Rows are points. Each copy is the shape, with its points in the same order, turned, moved and blurred by noise. Some copies are also mirrored. Which?

Shape, 8 rows:
[[ 47 -16  62]
 [ 17 -58 -10]
 [-69  11 -21]
 [-17 -22   8]
 [-73 -26  22]
 [ 41  36  -8]
 [-46  19 -57]
 [ 28  39 -14]]
Copy 1 (8 x 3):
[[ 35  18  88]
 [ 60  61  16]
 [ 20 -22 -49]
 [ 45  10   7]
 [ 71 -33 -22]
 [-31  31  34]
 [ -6  11 -59]
 [-30  24  21]]
Copy 1 is: only turned
Copy 2:
[[-46 -39 -47]
 [ 38 -23 -24]
 [ 13  56  52]
 [ 16  15  -8]
 [ -4  68   6]
 [-11 -52  39]
 [ 31  18  63]
 [-16 -48  49]]
Copy 2 is: only turned
Copy 3:
[[ 23 -55 -62]
 [ 10 -41  36]
 [-67  35   3]
 [-23 -17 -11]
 [-82 -20  -7]
 [ 33  25 -36]
 [-44  73  27]
 [ 10  38 -30]]
Copy 3 is: mirrored
Copy 4 (8 x 3):
[[ 46 -54 -34]
 [-16  -7 -79]
 [-12  74  -7]
 [  5  17 -42]
 [ 32  70 -41]
 [-28 -33  12]
 [-54  61  -4]
 [-30 -20  16]]
Copy 4 is: mirrored

Shape:
[[-39  -9  -3  26 -73  22]
 [ 58 -16 -42  45  31 -77]
 [  7 -35  -5  45  31 -61]
 [ 59   5  37  -5 -52  -7]
 [  7 -26  44  29 -76  16]
 [ 12  12   8  46  31 -31]
 [ 27 -14  31 -47 -52  14]
 [-26 -49   3  51 -43  70]
 [ 18   8  12   9 -62  38]]
Copy 1:
[[ 46 -46 -29  26 -57 -10]
 [-13  72  11 -76  -9 -27]
 [-42  46   5 -27 -33 -11]
 [ 50  -6  -6 -34 -22  70]
 [ 44 -30  -6   5 -74  44]
 [ -5  62  -7   5 -13   4]
 [ 29 -54  -1 -18  -8  65]
 [ 46 -34  38  52 -70 -15]
 [ 73 -27  -6   7 -28  31]]
Copy 1 is: only turned
Copy 2, 9 rows:
[[-27 -22 -30  19  75  12]
 [ 80 -14  92  19  13 -35]
 [ 58  15  44  49  13  -5]
 [ 17  -9 -33 -42  13 -46]
 [  3  10 -51 -14  66 -25]
 [ 14  22  57  25  -6 -16]
 [ 11 -31 -66 -30  -2 -12]
 [ -1  31 -23 -10  74  72]
 [-14 -10 -20 -32  40  -1]]
Copy 2 is: only turned
Copy 3, 9 rows:
[[-14 -45  16   4 -59 -69]
 [ 92  79   5  12  -6 -26]
 [ 56  38  22  44  -6 -12]
 [ 59 -41 -21 -47   8 -55]
 [ 26 -74  -8  10 -17 -80]
 [ 37  22 -15  17 -13   8]
 [ 15 -52  14 -53  27 -58]
 [-45 -33 -10  41 -19 -92]
 [ -3 -43 -21 -33 -19 -68]]
Copy 3 is: only turned
Copy 4, 9 rows:
[[ 25 -79 -46 -16   9 -54]
 [-53  45 -53  19 -64  -2]
 [-59  25 -56  -6  -4   8]
 [ 56  26 -24  -9 -26 -58]
 [ 56 -33 -47 -40   9 -59]
 [ -3  19 -52  34 -10   7]
 [ 59   7  24 -37  -3 -55]
 [ 41 -84 -49 -54   9   3]
 [ 54 -49 -23 -10 -19 -36]]
Copy 4 is: only turned

Shape (11 x 8):
[[-29   0  48 -49 -22  28  -8  10]
 [-11 -60 -28  49   4  20  55 -71]
 [-16 -69 -15  -1 -20 -14  29 -19]
 [-13   6  41  -3 -29  55 -21  51]
 [  7  33  13  -5 -19   4  17   7]
 [-32 -36 -55   6  20 -11  52  -2]
 [-40  -2  15  33  16 -55 -42   0]
 [-30  -6  -6 -20  -5  21 -35 -10]
 [ 15 -58 -65  34  -1  -5  33 -57]
 [  7 -33  -8  22  59 -27   3 -20]
 [ 24 -11  15  15   0  -8 -29   7]]
Copy 1 (11 x 8):
[[ 26  16  31 -30  -2  72  -5   0]
 [-16 -19   7 -15  78 -42 -88  -3]
 [-17 -36  -1 -42  64  -3 -14 -17]
 [ -1  38  27  13  -4  61  18  35]
 [ 31  43  42  -8  11   0  -1 -14]
 [-53  -1  16 -33  33 -37 -30 -49]
 [-10 -15  40 -65 -31 -31  14  35]
 [  5 -19  13 -12 -24  22 -15  -7]
 [-11 -37 -14  -8  63 -68 -46 -28]
 [ -9   7 -26 -62   0 -57 -34   5]
 [ 22   9  -6 -20   2 -16  17  24]]
Copy 1 is: only turned
Copy 2:
[[-37 -62  32  22  16  30  33 -48]
 [-51  -6 -51  32 -38 -11 -71  15]
 [-37 -34 -57  -5   9  -3 -22 -11]
 [-41 -17  51  16  44  65  26 -25]
 [-26  -8  42 -20 -10  12   8 -33]
 [ -7  21 -62   8 -12 -15 -12 -37]
 [  4 -23 -16  -9 -28  22  68  36]
 [-54 -22   3  25   2   6  48 -14]
 [-59  14 -60  -4 -21 -44 -43  19]
 [ 14  -6 -17  19 -10 -35   5  32]
 [-25 -16  24 -12  19   1  21  27]]
Copy 2 is: only turned
Copy 3, 11 rows:
[[ 14  36 -26 -43  -7  44 -27  12]
 [-52  20  85  44   6  74  47   6]
 [-39  19  70 -25 -25  40  19   0]
 [ 17  62 -52 -28  -6  18  21  -9]
 [ -9  -9 -20  -9  17  20   1 -22]
 [-11 -25  69  -5  -8  23  51  26]
 [-45  20  14  17 -19 -42 -30  35]
 [ 13  23  -2   8 -43  25 -12  12]
 [-43  -5  95  39 -23  44  42 -22]
 [ -7  14  77  31  14 -14  -7   8]
 [-13  35  12   8  -5 -13 -10 -31]]
Copy 3 is: only turned
